Each row is a point. The last column is the point's height on a tilted bowl or saddle (a function of degree 2), plus a little noise. Along how many of its main directions does it bend up, bend down or stay straight?
In the rows, zero is written as 128.

Points:
[[131 239 157  26]
 [155 119 136 153]
 [148  89 173 120]
 [142 164 189 126]
 [154 185 154 140]
 [132 151 169 133]
 [ 66  92  75 213]
 [164  94 144 143]
 [140 129  63 101]
 [151 165 136 148]
 [ 98 104  67 141]
 [102 143 160 139]
 [138 106 152 139]
 [ 97 102  96 160]
 [119  93 124 141]
 [102  67  92 140]
 [117 116 147 146]]
Directions: 1 up, 2 down, 0 straight

Points, 25 rows:
[[ 79  94 161 186 130]
 [104 144 155 210 128]
 [ 78 173 111 120  99]
 [100 143 156 135  94]
 [116 156  88 137  91]
 [153 169  99 203 114]
 [174 118 165 120 102]
 [148 134 198 143 107]
 [145 140 143 191 108]
 [ 81 127 140  89 111]
 [118 151 159  82 105]
 [100 100 125 129  95]
 [115  64 168 133  98]
 [ 99  77 159 140 101]
 [113 137  83  76 115]
 [  7 151  46  37 248]
 [170 130 112  81 114]
 [100  97 123 101  99]
 [114 125 137  98  94]
 [154 134 121 172 100]
 [119 156  87 116  93]
 [158 133 133 168  99]
 [141 141 131 106  90]
 [125 189 139 120  85]
 [127 143 179 161 101]]
Directions: 3 up, 0 down, 1 straight

Points:
[[164 118 142 117 144 141 111]
 [ 92 123 175 128 136 130 148]
 [178  91 104 132  81 181 161]
 [194 147  39 121 160 122 180]
 [ 81  79 131  77 156 163 203]
 [149 145 173  76 173 106 149]
 [161 145  72 163 196  88 149]
 [112 113 159  92  94  55 196]
 [109  78 200 123 137 138 170]
 [152 128  98 118 103  96 137]
 [ 68 140  84 150 148  97 139]
 [153 168 214 103  98 207 132]
 [199 137 113 122  66 135 189]
 [ 95 142 153 150  69  73 166]
 [120 113 129 109  66 123 124]
 [ 16 149 138 117  87  93 205]
 [116 186 120 163 181  79 173]
 [147  88 115 156 109 152 116]
 [162  74 144 100 117  96 144]
 [ 93 121 163 110  89 122 139]
 [135 112 127 121 146 143 108]
 [117 149 122 116  60 189 135]
 [143 192 115  74  59 184 180]
 [ 86 143 112 156 133 124 127]
 [178 107 125 154 129 143 121]
 [ 98  85  79 107 112  98 129]
 [ 94 107 159 125 146  70 189]
 [118  99 164 153  92 135 126]
 [149 188 181 131  53 120 139]
 [111 124 143 141 163 140 119]
 [ 84  98 113 132  18 110 126]
 [145 186 109 156  99 124 149]
 [187 136 104 112 109 185 172]
 [106  48 109 112 173 169 164]
 [137 134 151 102 153 127 117]
 [114 139  79 135 137 209 138]
 [123 120  97 110 167  59 157]
 [ 99 109 121 222 138  90 228]
 [136 164 155 147 155 148 109]
 [163  88 175  93 134 190 153]
 [106 158 123 139 135 123 113]
 [133 115 194 121  70 121 128]]
Directions: 3 up, 0 down, 3 straight

Points:
[[ 98 134 109 152 119 121 145 142 116]
 [102 150 131 188 118 115  99 100 106]
 [ 59 107 169 138 148  99 145 159 107]
 [158 145 140 151  90 105 152 103 107]
 [169 115 198  94  82 131  75 175  80]
 [ 92 122 144 128 157 136 127 134 124]
 [104 104 134 240 188 175 137 133  70]
 [ 56 133  79 156 119 103 174 155  83]
 [ 79 150  81  79 102 123 127 140  99]
 [176  94 149 134 144  80  31 190  80]
 [147 248 161  97 137 129 120 126  64]
 [147 124 135 151  95 109  32 157  86]
 [151 113  86 123 137 112 139 176 119]
 [154 158 153 144 155 173 138 186  98]
 [163 120 105 155 120 133 148 102 116]
 [138 174 125 143 115 111 137 166 112]
 [177  98 100 156 132 130 101 138 120]
 [147 136 150 140  78 120 144 143 109]
 [107  99  99 139 133 148 141 133 116]
 [132 156 134 131 169 114 133 123 118]
 [141 132 156 161  58 115 153 112  89]
 [139 177 140 194 116  90 168  82  82]
 [ 65 125 105 157 121 156  98  94 107]
 [126  99 106  99  44 131 166 143  87]
 [185 153  95  99 172  57 175 138  90]
 [143 182  97 114 126 198  98 101  82]
 [116 121 102 151  81 101 111 161 105]
 [146  84 134 139  60 151 115  84  86]
 [103 145  83 123  91 103 141 104 107]
 [179 188  96  51 171  36 128  61  50]
 [138  44 125 110 119 117 156 141 100]
 [ 70 131 140 135 147 126 104 165 115]
 [101  88 101 120  45 130 116 147  83]
 [107 163 113 156 115 154 156 135 107]
 [114 153 132 148 110 143  95 135 114]
 [114 109 123  94 154 163 154 154 109]
 [131 160 143 106 142 172 159 135 106]
 [204 131  75 139 155  51 141 138  98]
 [133 140 196  98 134 110  65 124  92]
 [ 69 165  76 186 128 147 110 152  85]
 [ 98 111 111 102  44 165 129  93  78]
 [ 98 111 161 136  95 126 113 147 110]
 [139 189  90 172 150 111 151 129  97]
 [ 92 113 142 122 154 163 161 138 111]
 [158 124 108 122 145 153 233 102  72]
 [133 103 128 104 116 114  73  96 113]
 [148 116 105 140 136 125 152 122 122]
 [124  74 155 118 106 201 130 124  84]
 [151 175 121 130  45 145 160  92  80]
 [110 133 119  65 137 113 128 212 100]
 [144 114  94  91 125 159 143 105 113]
 [161 149 135 178 132 167 124 110 104]
 [143 145  80 112  96 111 116 144 117]
 [100 116 127 119 131 124  91 111 123]
 [125 171 216 155 126 123 132 155  81]
 [ 92 123  95 168  79 186 131 141  82]
 [ 95 165  74  95 114 165 126  81  89]
 [ 74  71  86 105 168 142 103 148  98]
 [161 197  95 165 166  83 106 114  85]
 [  7  87  46 172 113 101  98 165  36]]
Directions: 0 up, 7 down, 1 straight

Points, 74 rows:
[[103 169 120 176 120 134 152 118 111]
 [129 142  85 137  52 111 152 141  93]
 [174 173 163  94 145  83  96 125 107]
 [119  73 142 147 117 132 154 115 103]
 [167 107  65  92 127  93 172 114 108]
 [176 146 165 159 102 171 153 118  97]
 [ 88 165 163  54 154  59 126 144 114]
 [146 164 183 185 124 168 119 125  98]
 [144 110 132 143  84  83 149 123 105]
 [131 115 139 102 105 112  89  94 104]
 [172 119  89 151 157 134  77 136  96]
 [101 129  95  75 136 152 185 159 100]
 [172 126 113 129 100  22 137 163  90]
 [201  56 107 116 154 166  95  16  24]
 [111 128 125 141 109 153 159  84 105]
 [151 134 119 170 212  60 204  90 122]
 [128 100 116 112 136 116 110 101 109]
 [170 102 171 127 144 141 144 155 106]
 [190 145 134 147 116  85 120 136 106]
 [131 134 197 127 172 185  86  80  79]
 [103 146 147 136 120 128 122 134 116]
 [ 65 119 148 132 100 173 156 112  86]
 [ 61 106 101  96 156 137 166 107  93]
 [ 54 155  94 133 156 172  96  99  86]
 [138  90  85 141 146  80 128 120 107]
 [ 83 134 169 172 105 103 129  66  91]
 [172 126 152 114  73  41 149 129  89]
 [110 139 153 138  88 129 105 111 106]
 [133 123 159 157 168 121 129 147 115]
 [141  66 155 101 143  86 147 151  88]
 [115  90 135 188  80 143 128 127  99]
 [150 141 151 172 170 121 117 128 115]
 [191  81  63  62 183  92 140 131  72]
 [ 46 144 168 149 113 120 144 111  89]
 [122  66 137  77 151 111  89 139  88]
 [119 130  90 147 135 148 143 135 116]
 [145 128  86  91 105  85 113 116 114]
 [144 150 126 147 170 103 136 119 125]
 [105 120  73 139 109 118  73 125  96]
 [196 127  89  72 195  83 150 117  99]
 [138 140 113 155 118  51 152 165 109]
 [172 147 137  93 117 147 134 163 109]
 [113  76 199 146 153 101 195 108  77]
 [ 86  82 156 129 147 185 149 128  90]
 [ 78  91 154 115 164 160 141 112  90]
 [129 123  32 118 170 173 139 103  88]
 [ 94 103 135 146 139 179 106 132 105]
 [ 71 114  55 130 116 170 139 144  87]
 [186 186  77 132 179 135 134 155 102]
 [ 41 173  98 114 149 123 225 159  81]
 [105 105 168 108 134 174 127 152 105]
 [115 119 106 134  78 119  96 174  99]
 [ 94 161  96 148 107 149 134 222  83]
 [163 132 116 126  87  92 117 134 108]
 [183  78  61  89 195 155 113 133  64]
 [ 47 128 172  86  83  80  87 144  90]
 [103 118  38 115 159 118 112  81  98]
 [140 112 189 117 218  64 139  96  75]
 [178  89  82  49  80 142  31 161  65]
 [168 152 162 154 197 103 179 179  99]
 [135 117 136 166 127 163 114  96 109]
 [151 119 104  92 177  88 167 128 116]
 [110 199 145 119 154 147 119 117 105]
 [104 237 105 128 104 135 113 137  84]
 [143 213 113 166  84  68 171 126  95]
 [ 87  91  62 153 175 101 145 198  81]
 [147 209 105 106 156 198 184 135  72]
 [133  48 184  92 160 212 140 166  67]
 [165  89 159  96 113 173 113  88  86]
 [149  99 119 105 128  94  76  88  93]
 [142 129 115  76  85 115 168 124 106]
 [140 141  67 104  83 150 151 170  96]
 [136  95 125 229  68 183 106 166  77]
 [129 133  97 136 172  88 120 145 120]]
Directions: 0 up, 6 down, 2 straight

Points:
[[154 148 151 126  45 144  84  53 191]
 [ 92 148  88 125 153 148 138 139 113]
 [184 120  74 112 149 105 153  98  69]
 [114 158 125  96 138  63 168 116  91]
 [133 167 181 148  78 158  27 124 142]
 [ 79 116 138 149 183 123 102 100 140]
 [108 136 124 137 132 121  96  54 154]
 [170 104 164 139 218 198 171  99  67]
 [ 80 148 141 172 128 107 168 170 101]
 [ 97 162 159 154 143 159 115 132 117]
 [ 49 160 145 131 129 131  92 163 111]
 [134 188 141 150  80 124 164  93  97]
 [160  88 156 138 128 151 148 167 114]
 [116 114 117 159 151 141 102 103 126]
 [111  83  61 111 100 156 170 143 128]
 [148 155 135 133 143 138  96  92 131]
 [138 194 163 156 164 144 151 138  89]
 [125 133  90 135 120 123 119 115 118]
 [134 137 222  99  87 110 141 143 100]
 [205  35 114 161 177 126 155  95  22]
 [141 145 177 139 136 141 102 164 116]
 [142 127 153 122 145 121 112 160 119]
 [ 99 167  70 126 101 170 151 135 116]
 [141 181 160 160 100 105  33 129 133]
 [190  77  84 104 145 176 120 133 133]
 [ 74  44 171 154 139 132  98 152 108]
 [102 102 211  93 188 127 139 111 144]
 [118  97 115 105 136 130 141 124 128]
 [127 148 192 160 137 113 188  97  97]
 [ 65 207 130  94 131 185  95  87 102]
 [178 109 204  56 156  78 131 136  72]
 [ 80 134  95 208 148  97 169 158  63]
 [ 80  49 130 128 166  88 133 173 103]
 [128 175  92 133 101 143 207 130  99]
 [117  50 192 126  95 117 123 171  92]
 [ 52 186 147 163 119  63 169 115  99]
 [122 188 129 136 129  69  79 176  82]
 [ 96 172 136 148 189 127 106 101 124]
 [152 145 173  89 117 175 108  87 142]
 [120 148 135 127 127 146 107 133 129]
 [136 114 108 126  77 120 101 144 126]
 [137 105 120 109 104 136 167 103 131]
 [ 69 141 196  41 151 131  76 112 135]
 [115 132 100  83 139 138 100 181 107]
 [149 120 175 144 179 110  55 101 154]
 [119 105 160 127  70  94 103 144 109]
 [147 116 195 119 100 148 111 152 117]
 [ 77 146  44 177 107  74 132 116  37]
 [117  81 115 105  82  86 119 118 112]
 [116 130 145 107 134 142 136 137 131]
 [ 98  93 110  99  68  84 131 155  89]
 [106 177 148 143 224 102  97 135 138]
 [148 149 143 133 173 135 159 106 103]
 [181  84 137 115 105 151  58  97 173]
 [ 46 112 133  59 131 129 171 162 136]
 [137 104 132 167 148 120  98  95 120]
 [147 135  91 117 172 154 147 155 110]
 [124 114 124 137 114 219 117 159 146]
 [129 128 162 101 139 129  99 178 118]
 [ 76 166 144 107  73  70 113 147  87]
 [160  95  83 155 117 125 111 123 111]
 [144 131  70 146  69 138 180 103 107]
 [136 124 131 104 224  87 130  82 120]
 [107 147 157 127 127  99 149 108 125]
 [102 131 198  78  97   7  97 205  19]
 [126 185  80  91  81 122 146 176  68]
 [143 141  74 216  69 128 155 159  53]
 [ 59  91 118 123  96 132  75 110 146]
 [ 96 142  90 178 133  87 175 123  63]]
Directions: 3 up, 5 down, 0 straight

Points, 69 rows:
[[136  85 135 167  92  29  93 125 103]
 [104 112  92 149 105 127 168  86 122]
 [144 127  66 138  63 111  85 129 133]
 [ 70 160 158 143 173 129 146 112  83]
 [ 70 104 165 127  87 139 103 144 109]
 [173 104 155 124 144 156  96  76  94]
 [ 62 117 147  95 202 184 154  92  86]
 [108 144  77 130 192 134 143 117  77]
 [ 83 142 148 122 102 120 167 129 113]
 [116 105  97 128 160 140 109  79  85]
 [ 77 140  97 182  81 135 115 161 131]
 [152  93 123 158 131  93 143 179 113]
 [124 108 132  84 106  95 160 100 126]
 [ 77  81 229 139  82 143 141 109 128]
 [ 91 102  92 105 115 230 115 155  80]
 [130 165  84 176 133 141 138 103  89]
 [133 122 134 115 149 109 171 118 123]
 [207 118 186  77 153 126  81  77  71]
 [150 163 153  60  81 154 116 144  92]
 [140  99 128 170 117 154 135 107 124]
 [135 176 171 131  83  30  64 154 147]
 [179 154  82 157  82 169  77 172 121]
 [109  90 119  75  98 123 156 119 140]
 [163 123 150 118  93 148 117 144 115]
 [111 168  82  83 129 146 145 128 115]
 [121 183 197  85  92 127 172  56 148]
 [161 107 146 163 106 128 108  86 122]
 [112 135 126 124 123 108  82 188 148]
 [134 129 151  71 113  96 122 171 124]
 [161  95 152  92  97  62 133 138 103]
 [125 145 188 119 127 141 164  38 170]
 [119 143 142 117 132 116 147 121 118]
 [138 122 136 152 211 150  88 145  50]
 [ 92 163 103 157  85  89 142  93  78]
 [126 164 114 154 156 123 160 138  91]
 [ 96 157 133 127  88 126 183  82 120]
 [126 115 119  90 106 179  85 143  98]
 [126 148  87 100 110 184 186 153 132]
 [102  77  81 175  85 132 144 109 126]
 [118 130  79 112  94 136 109 132 126]
 [ 59 121 130 104 124  73  38 127  99]
 [ 51  49 144 120 135 167 145 130  96]
 [109 187 108 133 127 124 104 155 107]
 [ 94 110 179 134 188 136 132  97  93]
 [142 216  81  77 187 109 101 121  49]
 [ 87 127 162 121  97 182 188  80 175]
 [108 135 132 165 174  98 124 157  94]
 [132 128 110 115 160 114 130 131 111]
 [ 75 103 141 141 139  87 183 126  95]
 [164 118 144 179 103  76 120 127 114]
 [141 169 183 219 123 175 148 163 114]
 [158 156 118 114 108 130 172 132 116]
 [122 115 150 124  71  76 174 134  93]
 [132 136 152 141 135 128 194 221  68]
 [119 113 104 206 109  81 135 136 112]
 [111 140 119  70 168 148 177 120 143]
 [ 88 141  69 157 124 202  95 148  94]
 [113 143  94 158 174 225  30 199  45]
 [155  86 110 105 120  36 124 136 112]
 [112 155 180 163 130 172  92 137 138]
 [ 94 140 156 105 150 109  47 145 115]
 [ 65 128 168 231 123  67 183 162  26]
 [135 164 173 130 142 126 140  65 128]
 [108  86 138 132 200 176 137 156  53]
 [166 186 170  99  75 100 186 127  91]
 [161 133  36  88 107 111 165 113 142]
 [125 109 138 228  93 190 160 108 149]
 [110 120 125 114 151  54 142  97  85]
 [ 17 149 185 122 130 112  82 113  52]]
Directions: 2 up, 5 down, 1 straight

Points (72 x 9):
[[ 83 101  69 114  91 133 164 179 176]
 [115  93 173 131 157 139  80  78 175]
 [102 147 104 171 120  75 133  77 111]
 [124  51 138 167  65 119 160 139 126]
 [206 133  82 103 218  84 189 118 122]
 [117 154 172 167 112 129  98 181 169]
 [162 173 157 139  87  81 112 160 170]
 [100 152 180 150 125 123 249  61 137]
 [ 41  99 128 165 168 102  64  74 192]
 [ 90 161 146 128 119 114 134 154 155]
 [133 147 171 132 133 176 159 123 144]
 [127 135  97 126  49  77 105 142 150]
 [116 126 110  87 112 198 155  69 144]
 [167 154 171 179 164 134  88  88 134]
 [103 120 127 145 102 158 164 106 132]
 [ 83 171 144 164 153  85 118 205 195]
 [198 160 155 197 217 141  89 122  58]
 [ 75 141 137 167 124 148 133 115 164]
 [175 137 152 122 144 105  80 124 148]
 [152 138  62 118 137 147 131 173 155]
 [138  91  81 108 108 120 142  77  87]
 [ 84 174 123 114 151 160 135  85 157]
 [109  73  99  95 158  96 117 180 127]
 [178  98 150 165 118 181 100 133 139]
 [ 83 180 173 165 125 206 137 149 171]
 [136 207 138 153 155 123  45 117 161]
 [138 167 175 129 117 110 133 136 154]
 [147 122 110 169  82  83  29 123 155]
 [153 180 121 126 142 127 100 124 146]
 [119 134 184 167 103 121  86 113 172]
 [212 192  92 132  88 179  84 103 185]
 [151 127  93 180 105 163 124  80 121]
 [137 150 167  52 102  71 122  68 178]
 [168 143  99 121 149  89 138 149 128]
 [123 194 103 152 131 142  78  88 153]
 [122 147 127 162 125 144 127 112 132]
 [144 162 161  95  61 107 140 171 190]
 [141 103 114 169 116 118 198 117  95]
 [103  51 118 117  90  91 127 159 123]
 [134 121 148 156 152 167 124 111 131]
 [142 196 110 127 119 102 124  87 156]
 [151 139 158 164 194 154 187  88 113]
 [193 177 130 146 137  90 130  96 169]
 [111  99 141 143 117 121 180 177 148]
 [169 101  70 176 140 137 136 131  95]
 [ 96 139 162 107 125 144 138 179 183]
 [122 105 160 103 133 143 111 127 164]
 [120 165 132  66 122 214 161 121 149]
 [ 53 151 162 180 141 119 136 148 197]
 [139 110  91 151 128 193 114 121 140]
 [193 111 172  92  96 137 157  87 205]
 [134 131 137  87 177 171 171 110 128]
 [159 117  59 190 147 160  91 168 124]
 [122 118 147 159 129 110 117 112 124]
 [ 90 168 132 199 212 145  69 111 188]
 [ 81  93  90  84 166 152 124  84 121]
 [132 141 155 125 152 192 137 175 157]
 [ 96 126 142 163 158 124 120  51 151]
 [100 180  36 102 141  72 125 133 117]
 [175 134 154 133 112 140 136 119 151]
 [ 81  59 112 142  68 105 149 117  98]
 [125 123 127  77 132 123 129 122 133]
 [113 182 130 119  16 125 179  62 138]
 [185 150 127 114 114 171  57  95 201]
 [123 176 130  56 112 116 121  81 154]
 [138  89 154 148  86 140 119 195 203]
 [151 148 142  87 162  60 158 120 123]
 [136 121 189  72 121 128 127 122 180]
 [160 105 137 112  90 120 120 114 160]
 [ 76  86 128 128 126 157 159 142 166]
 [157  39  88 116 150 137 148 135  74]
 [129 137  79 143  99 124 147  94 113]]
Directions: 3 up, 2 down, 3 straight
